Rows are points. A path goes straight from each point to the next, and from the last back to the first. The post is the endless flat space through its rows: a point in 2 columns, a line in 3, a plane in 4, and so on, so that a path can go around it. How many times does the path go around the post? Going back the other way cancels.
(in the rows, 128 means zero)

Post:
[[129 134]]
Path:
[[118 118]
 [111 128]
 [ 94 120]
 [130  93]
 [178 115]
 [173 171]
 [182 127]
 [128  95]
 [107  93]
 [167  77]
 [144 145]
 [128 159]
 [ 79 162]
 [ 98 154]
 [139 160]
 [150 132]
 [156 105]
 [116 108]
 [117 104]
 [151 120]
 [151 117]
 [ 96 105]
 [ 90 144]
 [ 96 115]]
Times around: 0

Post (5 x 6):
[[ 98 145 122 123 112  82]
 [120 156 175 191 140 156]
 [125  92 142  74 116 104]
 [114 104  99 101  82 102]
 [107 152 143 166 169 162]]
Path (12 x 6):
[[111 129 118 153 144 127]
 [122 109 140 118 125  39]
 [116 128 113 111 129  80]
 [113 121 154 178 169 114]
 [ 89 137 112 150 121  98]
 [154 106 148 147 130 112]
 [125 141 119 100 131  91]
 [119  97  94 121 158 117]
 [ 74 128 140 179 108  72]
 [ 79 155 127 126  98 109]
 [114 157 138 124  94 126]
 [128 131 106 124 116 130]]
Times around: 1

Post:
[[121 102 101 143 153  92 118 149 159 152 179 160]
 [132 113 125 193 110  80 118 172 130  74 152 147]
 [115 113  89 169 138 135 100  85 136 154 150 114]
 [157 117 165 111 161 166 108 156 114 223 140 126]
 [142 114  92 139 154 148 145 125 140 156  70 116]
 [126 105 132 142 134  99 138  72  99 129  64 129]
 [110 119 102 126 127 143  87 117 136  69 118 131]
 [143  93 196 124  48 160  86 143 138 155 153 163]
 [140 100 122 108 116 127 144 132 135 100 133 107]
 [133 132  99  66 123  89 112 134  80 178  90 114]
 [152 126  97 167 161 164 154 124 104 139 115 158]]
Path:
[[102 106 131 106  79 114 164  94 137 120 109 112]
 [130 121 113 173 147 138 134 115 146 113 163 121]
 [139 120 129  98 109 128  89  84 127 136 109 161]
 [151  86 117 156 188 111 123 101 135 104 120  75]
 [133  54 121 141 124 158 135 111 120 143 106 158]
 [103  80 165 150 126  98 122 162 105 109 166 149]
 [103 112 131 111 103  57 127 137 153 125 159 121]
 [140 148 113 135 114  97 155 132 144 130 139 148]
 [168 132  79 133  95 144  98 125 133 154 145  81]
 [171 110 153 169 149 141 111 147  84 102  95  98]
 [134 122  81 121 147 133 115 161  72 121 125  86]
 [ 80 117 104 128 139 138  84 162 104 119 121 168]
 [101 119  65 183 126  80 175 115 163 144 131 130]
 [138 103 146  99 141 142 142 188 156 143 137 179]
 [142 106 111 137 141 162 140 136 104 112 159 104]
 [121 105  95 143  98 119 158 148 136 122 180 168]
 [116 147  95 149 170 134 117 152 138 156 140 161]
 [138 145  91 114 112  88  94 158 111 163  98  94]
 [165 103 134 108 130 117 111  79 117 131 131 130]
 [139  63 146  92  90 150 105  91 141 144 117 185]
 [186  93 135 132  98 115 151 134 129 151  66 140]
 [166 139 149 137 130 124 117 143 160 146 145 130]
 [115 109 133 131 105 106 145  93 150 169 142 174]
 [114 116 124 166 142 135 117 145 139 167 157 131]
 [114  83 101 105  98 130 125 116 142 151 108 157]
 [148  72 129 141 131 108 126 149 119 147 116 158]
 [158  86 144 137 155  83 119 101 132 148 130 150]
 [129 103 112 103 153 140 139  82 163 150 151 150]
 [116 128 131 111 107 133 140 127 150 168 105 114]
 [103 109  69 151 124 120 134 110 155 153 100  87]
 [126 115 135 149 172 108  97 187  94 129 113 132]
 [133  91 124 129 112 116  67 153  70 156 108 148]
 [120 117 125 140 145 137  98 177  89 172  91 134]]
Times around: 1

Post, 17 rows:
[[131 139 141 138 167 123 154  85 129 165 146 111 106  74 125 183 156 123]
 [101 119 123 168 127 134 116  81 134 101  76 126 185  83 150  86 148 156]
 [136 152 143 176 128 109 164 142 120 100  88 171 118 127 129 146 119 158]
 [114 136  79 118 124 160 142 154 116 107 111 148 203 159 130 164 103 143]
 [132 170  92 169 119 171 116 143 131 146  85 131  92 101 127 109  71 140]
 [143 163  94 138 142 167 118 149 144  87 119 135 110 107 135 156 106 102]
 [126 143 101 145 134  92 163  77 173 138  96 108 118  86 143 127 118 166]
 [ 84 141 101 123 131 167 181 130 149 108 104 150  78  76 170  97 118 114]
 [ 91 145 119 150 168 125 136 120  79 111 100 132  74 118 127  99 161 152]
 [150 156 107 148 173 119 117 131 124 137 150 106 190  97 141  98 117 168]
 [153 128 124 162 115 136 164 137 113 128 154  91 142 123 115 111 126  83]
 [114 133 142 137 151 133 126 172 152 132 107 114 151 132 124 105  99 166]
 [154 104 135  98 166 116 130 153  67 127 124 148 115 121  97 124 123 115]
 [113 136 141 137 139 146 114  69  96  98 104 123 122 103 135 114 142 176]
 [136 119 117 141  71 108 112 111  96 119  79 125 122 107 170  93 129 134]
 [161 147 159 157 122 113 127 124 105  95 124  95 138  69  86 113 198 145]
 [155 151 126 154 108 111 151 108 123 184 128 139 131 145 145  70 131 111]]
Path:
[[ 98 124 117  94 161 145 153 119 132 110 132  95 108  64 115 151 162 103]
 [167 121 122 135 150 118 139 128 102 142  95 124 146  49 123 121  63 105]
 [129 174 121 162 101 109 119 180 129 144 153 102 167 106 123 104 158 145]
 [126 146 156 166 122 104 179 174 168 162 164 110 133 159 104 105 156 143]
 [192 117  82 199 145 114 158 104 161 147 100 115 183  81 104 173 101 155]
 [174 181 123 141 119  83 132 120 120 141 116  64 170 110 148 108 179 135]
 [115 153 115 115 174 142 148  99 127 112 134 119 131  73 105 156 141 128]
 [130 115 108 129 158  92 123 135 126 107 150 143 101  65 150 111 107 119]
 [159 102 187 176  89 146 116 134  93 136 132 126 138 115 129 129 137 105]
 [114 147 127 151  98 134 159 152 130 150 129 114  71 120 149 124  97 110]
 [131 159 150 129 139 129 141 131  89 113 132 102 123 101 138 106 118 133]
 [156 142  97 108 170 125 159 108 110  71 133 134 113 119 160 104 111  61]
 [111 156 110 137  95 160 139 116  71 129  80 178 102 113 137  97  73 129]
 [114 104 133 123 139 136 144 123 117 114 155 110 131  64  96 113 147 149]
 [144  96  57 131 139 145 144 119  78 126 106 143 101 163 111 129  80 148]
 [162 140  70 158 127 162 155 138 113 139 161 107 122 114 128 125 107 126]
 [112 134 115 131 136 128 171  93 159  77 116 136 131 153 114 174 104 176]]
Times around: 1

Post:
[[147 131 108  97 139 127 128 142  99 129 136 136  93 111 131  89 130 173]
 [140 108 136 138  85 105 102 138 138 138 125 116 161 125 162 109 160 135]
 [139 170 151  84 151 126 124 106  96 111 130 142 124  56 109 128 145  93]
 [159 155 110 112 144 124 173 132 122 141 151 105 124 120 117  71 157 161]
 [121 167 110  87 142 134 124  89 106 100 115 162 129 143  99 100 147 130]
 [207  89 151 159 127  88 175 190 106  72 143 140 148 159 136 125 115  93]
 [162 130  66 118 118 160 135 134  98 143 126 114 110 123  80  95 133 140]
 [147 157  92  80 151 123 130 118 110 109 134  74  96 130 117  96 112 127]
 [157 144 133 172 113 130 118 147 156 133 120 152 155 135 179 147  95 108]
 [225 105 200 172 141 116 147 182 106 108 119 123 131 163 122 113  96  90]
 [ 80 148 153 137 155 131 100 136 121 132 137 134 147 120 139 170 146 113]
 [118 116 139  86 126 126 126 124 111 171 118 164 162 139 153 154 118 125]
 [102 150 134 115 195 107  84 109 114 142 155 140 146  95 120 118 128 100]
 [135 102 170 156  72 126 110 166 178 154 160 158 160 131 139 144 109 117]
 [149 110 148 179  78  81 131 136 139 165 127 148 117 138 147 129 123 115]
 [103 182 113  87 157 114 108 146 111 139 127 152 116 124 135 104 151  90]
 [166 110 150 174  82 133 160 155 104 125 148 134 140 152 171  92  95 113]]
Path (27 x 18):
[[180 133 149 107  87  87 150 120 114 117  83 106  60 151 167  83 137  80]
 [145 148 153  96 156  98  81 144 138 113 147 148  93 120 109 107 149 126]
 [195 105 203 176 103  91 114 206 112  70 146 105 129 120 107 154 133 144]
 [160  99 158 111 101 139 154 156  52 105 100 120 144 135 137  81 139 155]
 [141  82 151 108 130 141 130 129 137 142 155 172 154 112 129 119  79 153]
 [146 105 129 104 135 129 169 125 102 141 144 143 127 125 141 137 119 141]
 [125 192 154 129 137 139 134  85 127 154 144 161 120 167 127 130 139 116]
 [168 130 159 158 159  94  87 163 130 117 148 102 165 128 126 163 116 116]
 [172 119  89 123  65 121 137 137  89 140 120 144 158 105 102 119 138 157]
 [186  90 197 146  84  87 127 125 129  99 107  88 131 109  96 111 122 117]
 [133  76 133  70 155 142 140 163 110 161 117 153 138 145 126  99 138 148]
 [141 130  84 103 119 120 174 130 118 151 140 136 128 136 171 128 124 148]
 [169 120 100 138  88  83 104 155 135 159 151 119 126 156 173  76 140 125]
 [164 127 162 112 120  95 158 161 139 149 136 124 182 158 136 121 152 112]
 [131  93 131 104 118 143 122 150  74 122 129 105 156  79 108 156 133 118]
 [170 132  57  98 141 120 151 111  90 117 107 118 106 124  69  86 134 101]
 [128 156 142 116 195 159 124 118 144 140 139 105 160 112 122 131 129  97]
 [132 150 135  88 103 138 130 130  95 156 147 169 103 117 210  83 114 153]
 [165 115 126  90 119 138 149 102  62 117 123 144 155 143  94 152 120 118]
 [ 92 166 150 126 157 115 137 153 119 127 128 148 157 192 143 115 103 111]
 [129 135 121  92 159 145 132 127 154 130 125 126 152  99 109 111  98 131]
 [149 108 101 116 114 170 135 138 103 107  80 169 135 191 144 167 102 119]
 [164 128 164  72  66 149 116 153 119 156 124 156 123 127 137 133 164 139]
 [138 184 170 138 120 141  98 123 146 114 137 123 189 147 173 124 132  93]
 [148 143  85 117 124 119 128 153  94 137 108 120 116 138 126 138 119 127]
 [ 75 136 157 147 128 101 152 147 110 160 144 174 127  88 142 111 143 155]
 [117 126 180 119 154 122 109 119 103 119  92 167 185 139 165 154 159  85]]
Times around: 5

Post:
[[131 127 103 135 119 121 116 127 141 124 151  93 140 143 119 110 111 110]
 [120 140 131 103 134 124 108 102 155 121 105 115 117 137 116 121 124 113]
 [126 101 120 114 129 123  89 111 121 165  96 116 171 121 112  71 119 116]
 [103 185 125 151 159  95 124 136 132  59  94  85 112  89 116 137 139 137]
 [103  96 150 118 124 125 122 119 127 148 176 104 140 122 149  80 128 110]
 [117 131 162 125 134 149 146 111 109 140 151 157  84 122 110  97 136 102]
 [152 139  96 133  93 143  90  94 126 155 168 117 104 113 127 167 165 132]
 [121 107 120 128 140 113 130 134 115 116 185  93 108 150 128 154 136 141]
 [129 136 102 112 112 141  91 116 136 136 141 145 131 146 131 167  99 126]
 [118  84 142 153 107 106 127 129 111  88 156 129 151 115 121 101 126 134]
 [124 118 122 145 143  89 108 120 164 145 156  89 139 132 127 197 144 122]
 [135 112 109 119 173 156 101 130 136 145 150 137  60 156 145 136  92  85]
 [125 106 114 125 149 116 160 146  88 101 160 138 131 109 150  91 162 108]
 [ 83 141 108 115 137 142 106 133 160 105 145 132  92 119  89 144  98 115]
 [ 85 139 166  74 130 128 111 177 142 114 142  84 117 126 122 122 118 100]
 [140 147 106 110 132  66 119 147 151 137 122  67 143 100 126 119 124 150]
 [103 127 133 139 130 149  78 130 151 126 117 156 128 139 114  89 115 119]]
Path, 23 rows:
[[143 123 159  72 116 122 107 142 121 106 132  97 110 138  92  89 126 167]
 [112 119 101  70 123 123 182  86 119 180 122 134 153  90  76 101 117  85]
 [120 107  70 158 157 160  44 172 152 168 133 100 116 135 149  94 112 101]
 [145 179  92 112 142 138 126 110 187 110 140 108 107 125 138 123 108  98]
 [138 151 135 172 144 161 101  97 124 137 158 117 119 131 127  98 114 118]
 [167 136 127 107  96 108 141 130 129 115 139  98 111 127 120 185 142 134]
 [102 102 126 113  83 130 121 126 126 138 154  87  88 128 103  50  86 125]
 [149 126  70 221 141  91 106 124 148  75 151  89 118 161 141 120 152 103]
 [ 84 149 123 102 128 127 106 112 166 137 165 131 128 133  93 164 109 147]
 [131 130 180 172 129 131 101 168  64  92 147 138 110 121 103 118 176 116]
 [105  61 150 105 141 177 101 131 152 125 232 152  82 120 167  81 105  59]
 [114 107  95 147 150 144  82 145 181  88 143  81 116 145 131 118 110 122]
 [125 165  93 160 144 123 113 139 158  99 143 127  91  62  86 189 143 134]
 [ 89 128 104 136 121 112  95 158 161  92 145  59 121 110  99 145  54 145]
 [112 137 137 128 182  79 155 144 154 144  60 142 138 114 128  59 146  81]
 [157  81  81  94 125 116 121 130 130 137 201  73 103 183 141 185 146  91]
 [113 148 166 143 227 104  84 141 143 107  85 108 134 166 126 130 166 115]
 [140 156 156 124 140  97 108 110 155 116  86 132 147 178 128 126 117 181]
 [ 95 127 177 105 100  85 161 111 130 117 144 109 113  97 126 143 130 144]
 [103 102 154 147 146 132  98 136 141 147 163 137  73 105 135 179 137  99]
 [149 127 119  88 139 107 151 129 131 154 117 114 112 101 142 132 166  90]
 [129 125 149 122  95  79 160 136 108  96 153 104 105 110 152 106 131 113]
 [139  99 164 127 134 102  94 104 164 157 136 135 128 142 124 109 150 108]]
Times around: 3

Post:
[[167 115 103 138 139 136 118 165 125 114 120 129  82 127 142 120 101 139]
 [164 100 129  97 125 114 131 133 114 131 153 162 140 127  90 140  95 124]
 [128 124 150 102 122 126 136 120 166 134 122 157 120 142 100 141 116 143]
 [ 99  46 134 180 136  94 124 140 140 107 125 154 108 112  94 108 108 146]
 [145 109 148 157 124 120 122 141 141 145 103 130 137 115 160  98 101 146]
 [139 109 101 104 140 170 141 103  92 136  75 123 128 126 110 141 149 153]
 [ 90 105 129 136 123 158 159 110  86 100  88  87 135 120  96 161 116 121]
 [128  90 141 120  94 140 122 124 113 127 140 135 138 123 114 121 125 166]
 [155 125  75 152  72 156 142 117  81 116 106 108  96 145 120 148 120  73]
 [100 116 136  69 125 102 138 103 143  61 122 155 150 122 103  94 154 129]
 [191  89 118 115  94 124 108 117 127 105 109 100 117 102 165 157 148 145]
 [128 120 147 106 157 113 115  94 163  83 132 117 141 154 127  99 142 142]
 [114 133  96 112 144 131  54 126 123 141 156 128 172 103 115 138 116 133]
 [127 114 162 129 115 169 169 126 108 160 110 124  99 131 143 109 149  92]
 [175 102 122  72  90 115 138 111 111 136 130 167 110 128 163 168 119 150]
 [127 123 153  75 139 138  97 145 145 168 112 134 149 148 158 126 136 130]
 [147 153  96 114 135 109  94 151  77 132 156 116 121 137  95 146 118 114]]
Path, 24 rows:
[[172 143  93  88 133 155 146 198 117 126 110 117 102 128 102 131 146  70]
 [159  94 178 110  89 114 163 106 126  84 131 122 157 101  79 115 196 112]
 [169 152 143 125 139 165 111 130 176 186 102 100 126 149 113 148 130 120]
 [142 135  90 143 106 150 149 115 120 114  49 135  93  97 131  56 140 124]
 [151 145 128 132 175 155 152 125  69 141 113 125 123 127 133 115  97 138]
 [126  94 112 127  87 119 138 153 119 138 108 190 112 137 147 126 141 116]
 [118 114 110  58  96 105 137 114 128 130 100 187 132  97 152 146 148 163]
 [154  83  85 136 128  86 128 149 106  93 131 122 113 141 105 135 108 118]
 [136 134  93 103 137 135 131 155 118  92  94 141  79 126 145 129 146 114]
 [179 144 166 143  99 149  99  83 157 115 131 105 147 185 150 118 101 171]
 [163 121  91 128  92  50 118 104  97  63 131 125 118 120 102 137 109 104]
 [114 109 150  78  92 125 123 132 128  96 154 151 132 108 108 133 124 134]
 [139  53 113 141  98 108 111  97 120  85 174 165 138 119 137 138  99 200]
 [107 133 103 141 121 131 130 111 150 129 136 125 127 101  77 155 158  60]
 [120  86  93 100  59  81 114 119 131 132 124 152  96  83 156 169 128 118]
 [145 114 149 158 139  94 110 124 162 131  73 122 144 126 132 165  54 177]
 [128 121 126 113 101 106  98 155 144 149 128 194 161 134 136 158  83 119]
 [170 109 117 137  92 157 131 151 106 166 134 141  73 147 154 122 142 159]
 [141 103 109 134  78 102 117  96 136 116 122 124 144 124  89 118 127 172]
 [ 83  97 135 144  63 128 150 122 143  85  94 143 106 120 123 109 113  99]
 [187  94 108 100 124 105 154 107 112  92 190 233  94 126  90  64 128 142]
 [121 101 138 107  64 156 167 108 120  92 133 162 173 144 119 107 102 204]
 [181  94 164 158 124 107 134 125 133 145 111  85 164 171 163 132  57 157]
 [147 110 117  72 129 102 127 112 135 122 126 128 115 131 119 120 153 145]]
Times around: 3

Post:
[[135  95 153 120 114 108  98  98 138 135 131 154 118 116 160 156 148 122]
 [ 90 122 119 129 146  93 110 117 149 140 110 171  72 125 153 137 154 110]
 [135 154 111 135 139 117 144 109 117 164 102 178  99  92 148 121 108 103]
 [151 117  80 131 155 109 123 108 140 114  92 137  71 119 162 125 101 109]
 [142 106 118 177  85 157 121 167 105 156 141 155 166 128 111 130 169 160]
 [117 128 115  99 137  94 131 144 105 153 115 147  95 120 160 108 103 101]
 [158 115 133 142 167 118 160 153 128 119 142 164  94 130 116 146 103 121]
 [158 140 113 149 133 104 132 113 140 155 138 131  88 140 143  98 111 118]
 [135 143 125 131 140  78 175 135 137 118 101 146  96 115 159 119  97 135]
 [113 102 136 153 136 137 113 142 126 149 138 133 156 104 131 119 135 166]
 [111 127 124 147 155 139 149 118  93 120 119 129  89 144 170 130 134 104]
 [117 116 122 145  83 169 128 147 160 144 151 104 199 110 115 142 155 142]
 [120 130 114 151 100 139 137 154 117 163 162 129 168 113 113 162 145 191]
 [132 148 100 122 164 102 115 114 128  96 132 159  97 117 170 112 125  97]
 [140 136 100 163 145 133 159 153  98 145 137  98 177 132  89 134 176 141]
 [151 120 102 126 162 119 158 131 117 153 118 182 138 184 138 116 109 149]
 [113  84 102 170 114 125 121 125 127 134 161 141 175 131 131 154 128 136]]
Path, 25 rows:
[[145 104  81 150  68 111 146 140 162 161  91 122  59  93 134 137 133 130]
 [114  96 123 162 143 144 147 144 104 152 139 112 136 136 112  97 141 148]
 [138 123 104 158 111 148 140  87 157 150  79 118 151 151 138 114 135 105]
 [100 153 114 144 125 117  80 125 113 176 116 167  88 125 179 125 125 145]
 [108 108 159 127 102 152  81  82 148 169 130 167 144  90 161 154 181  88]
 [144 131 117  99 151 122 185 172 104 130 169  71 153 171 100 125 169 103]
 [160 119  89 126 149 130 132  89 127 112 159 119 159 158 153 106  89 144]
 [139 177 122 162 142 134 137 134  77 161 115 131  79  93 143  97 126 113]
 [167 182 105 139 146 102 120 117 130 139 141 151 100 103 160 153 143 120]
 [143  97 123 115 120  90 131 132 148 157 179 178 144 163 153 131 137 137]
 [158 103 122 128  73 135 135 154 138 144 160 139 158 114 140  86 122 119]
 [150 121 111 127 193 151  97  77  83  94 116 161 118 178 184  41 139  71]
 [110 101  93 148 140 151  82 174 126 120 133 169 141 174 103 144 174 135]
 [143 169 119 116 188 139 144 170 215  97 138 121 187 118 116 125 143 110]
 [123 141 136 117 134 134 109  99 153 192 155 121  86 143 175 106 151 126]
 [136  93  80 128 178  99  86  70 181 142 124 180 129 116 132 113 114  84]
 [130 112  99 180 141 147 107 112  79 150 163 189 123 169 100 128 148  85]
 [ 87 119 116 133 181 132 129 177 111 102 131 159 149 123 117 152 160  63]
 [108 161 100 166 168  99 146 137 148 117 143 172 103 130 124 132 172 102]
 [113 136 149 166 133 154 142 150 100 154 182 174 113 156 141 109 165 121]
 [153 104  88 157 138  46 147 124 177 132 126 142 125  92  86 144  94 136]
 [132 147  79 112 129  80  92 115 153 178 122  88 150 107 106 146 124 183]
 [115 137  81 134 141 116 140 125  54 135 135 138 134 143 136 104 115  87]
 [ 89 138  79 164 169 155 182 145 104 127  81 113 155 151 117 155 138 139]
 [166 111  78 133 104 111 131 134 147 183  96 141 145 113  97 154 152  93]]
Times around: 5
